Every row gives one point. The points of each table are mixes of a few directions, plus a little noise. Count the directions of each table, and those that both share. Where both have some left over, give the other angles between the two spaces (their principal angles), to ten degrees, smallest first.

First:
[[-2.0  0.8 -2.4]
 [-2.5  1.0 -3.0]
 [ 2.7 -1.0  3.1]
 [-2.5  1.0 -2.9]
 [-2.5  1.0 -3.0]
 [10.5 -4.2 12.3]
 [-3.6  1.5 -4.2]]
Second:
[[-1.0  1.7 -5.5]
 [ 2.0 -3.7 11.4]
 [-1.2  1.9 -6.1]
 [ 0.1  0.0  0.4]]
Directions: first 1, second 1, shared 0; angles 30

First (7 x 6):
[[-0.3  0.6  0.0 -1.4  0.7 -1.0]
 [ 0.8 -1.2  0.0  2.3 -0.9  1.8]
 [ 4.3 -7.8 -0.7 14.8 -6.7 12.6]
 [-2.2  3.6  0.3 -6.8  3.0 -5.8]
 [-1.4  2.3  0.3 -4.2  1.8 -3.6]
 [-1.9  3.7  0.3 -6.9  3.1 -5.7]
 [ 0.5 -1.2 -0.2  2.2 -1.0  1.9]]
Second (7 x 6):
[[ -4.0   2.7   2.1  -4.9   8.5   6.5]
 [  1.4   0.3   1.5  -2.4   0.9   5.6]
 [  8.4  -3.6  -2.6   3.1  -9.3  -8.1]
 [  1.1  -0.7  -0.6   1.5  -2.0  -2.6]
 [-10.7   2.9   1.7   3.5   4.5   4.1]
 [  0.8   0.9  -0.5  -4.1   4.2  -1.8]
 [  3.0  -2.2  -1.1   3.5  -6.6  -3.9]]
Directions: first 1, second 3, shared 0; angles 30

First:
[[ 3.2  7.3  0.0  4.4 -1.4  4.7  2.1  1.1]
 [ 1.6 -5.3  2.9  2.6  3.4 -4.7 -1.9 -1.8]
 [ 0.6 -3.5  3.2  3.7  6.0  1.7 -7.6  3.7]
 [-2.1  0.2 -6.7 -9.3 -1.6 -3.8  5.7 -7.9]
 [-1.5  1.9 -6.0 -8.2 -3.6  1.9  7.5 -2.7]
 [ 3.8 -0.5  3.8  5.7 -1.3  4.5  2.5  5.9]
 [-5.5  0.1  3.3  1.2 -1.6 -4.7 -8.2  1.5]]
Second:
[[ -0.5  -2.1   5.1   1.9   1.0   1.1   2.9   1.6]
 [ -4.4   4.3  -4.2  -2.0  -3.3   1.8  -8.8   5.4]
 [ -2.3  -1.5  -3.7  -2.9   1.2  -2.2  -7.4  -0.4]
 [ -1.4  -4.3  -2.6  -4.3  -4.4  -7.3   1.3  -1.8]
 [  7.7  -0.5  -4.5   4.0  13.1   5.6   7.1   5.5]
 [  0.6   1.3   3.7   1.5   1.3   2.0  -1.2  -3.6]
 [ -4.1  -2.3   1.1  -0.7  -2.4  -0.5  -0.3   8.2]
 [  6.0   6.2   4.3   3.3  -4.3   1.3   8.3 -12.8]
 [ -1.4  -1.4   1.0  -1.3  -2.0  -2.2  -1.5  -2.2]]
Directions: first 5, second 5, shared 3; angles 30, 60

First (10 x 9):
[[ -8.1   3.4   2.1  -9.3   4.3   4.1   3.9  -0.5   0.6]
 [  7.8  -3.1  -1.9   8.7  -4.2  -4.0  -3.6   0.3  -1.0]
 [ -5.1   5.5   0.8 -11.0   2.2   3.0   4.9  -2.4  -2.9]
 [  4.5   4.2  -1.9  -3.4  -3.1  -1.7   1.7  -3.4  -6.0]
 [-10.3  -4.1   3.6   0.3   6.4   4.4  -0.5   4.6   8.8]
 [  3.4  -2.4  -0.6   5.4  -1.6  -1.9  -2.2   0.8   0.6]
 [  3.6   5.5  -1.6  -5.8  -2.8  -1.2   2.8  -4.1  -7.0]
 [ -0.5   0.5   0.1  -1.0   0.0   0.2   0.4  -0.3  -0.3]
 [  7.4  -4.2  -1.7  10.3  -3.8  -4.0  -4.3   1.1   0.5]
 [ -3.1  -5.5   1.6   6.0   2.3   0.9  -2.9   3.9   6.5]]
Second:
[[  2.7   0.3  -0.3  -7.0  -2.4  -1.8  -6.5   8.0   1.8]
 [ -2.0  -0.2   0.4   5.3   1.5   1.2   4.6  -5.7  -1.2]
 [  1.6   0.0   0.0  -3.9  -1.4  -0.9  -3.4   4.4   0.9]
 [  3.6   0.2  -0.6 -10.7  -3.7  -3.0  -9.7  11.7   2.8]
 [ -2.9  -0.4   0.4   8.2   2.8   2.2   7.1  -8.7  -2.1]
 [ -3.1  -0.3   0.5   8.5   3.0   2.0   7.8  -9.7  -2.1]
 [ -0.3   0.0   0.2   0.0   0.0  -0.2   0.2  -0.1  -0.1]]
Directions: first 2, second 1, shared 0; angles 90

First, 9 rows:
[[ 4.2  0.9 -9.9 -3.3 -8.7  2.9 -2.8  2.3  2.8 -0.5 -1.4]
 [-1.2  2.7  9.1  8.3  8.6 -2.4 -2.7 -3.4  0.8 -4.5 -2.6]
 [-4.0 -1.0  2.7 -1.5  1.2 -2.1  3.9  0.3  1.2  3.6  2.0]
 [ 5.8 -2.0 -6.9 -4.2 -4.2  4.0 -1.4  1.3 -6.6 -1.7  1.3]
 [ 1.3 -3.2 -3.2 -5.2 -2.1  1.8  2.6  1.1 -5.8  1.7  3.2]
 [-1.9 -0.2 -5.3 -4.3 -6.2  0.2  1.9  2.4  5.2  4.4  0.6]
 [ 5.7 -0.5 -8.2 -3.3 -6.0  3.8 -2.9  1.2 -3.2 -2.1 -0.6]
 [-5.3  1.1 10.2  5.4  8.0 -4.2  1.6 -2.1  2.5  0.1 -0.4]
 [-4.8  2.1 11.6  8.0  9.7 -4.3 -0.1 -3.4  3.2 -1.6 -1.7]]
Second, 11 rows:
[[  1.4   5.3  -3.4   7.8   8.4  -5.2  -0.4   0.5   0.9  -1.9   0.1]
 [ -4.9  -3.9  -5.4  -2.6 -10.9   0.5   8.6 -11.2  -3.4  -1.4   0.7]
 [ -5.0   1.2   2.4  -0.2  -5.3  -0.8  -0.5   0.6  12.1   3.3  -3.1]
 [  0.9   3.0  -1.0   4.7   3.6  -2.2   1.0  -2.5  -3.4  -3.6   0.1]
 [  3.3  -7.5   6.1   2.3  10.1   2.8 -11.3   1.5   3.1   0.0  -3.3]
 [  2.7   1.3  -2.9   2.2   3.4  -1.1   2.5  -2.6  -9.2  -3.9   2.2]
 [ -1.0   0.8   4.9  -2.2  -3.3   2.0  -1.7   2.3   3.3   1.0  -1.4]
 [  1.9  -0.6  -3.1  -7.2  -2.5   1.6   2.0   6.6  -3.6   4.4   4.0]
 [  4.8   6.1  -3.1   3.8   7.4  -2.9   1.6   2.9  -8.9  -3.4   3.3]
 [ -2.0  -2.6  -1.8  -2.9  -4.0   0.7   1.4  -0.7   2.9   2.7   0.1]
 [ -2.2  -3.2   7.6  -5.7  -6.9   4.7  -3.5   2.1   6.3   2.8  -2.7]]
Directions: first 3, second 5, shared 2; angles 90
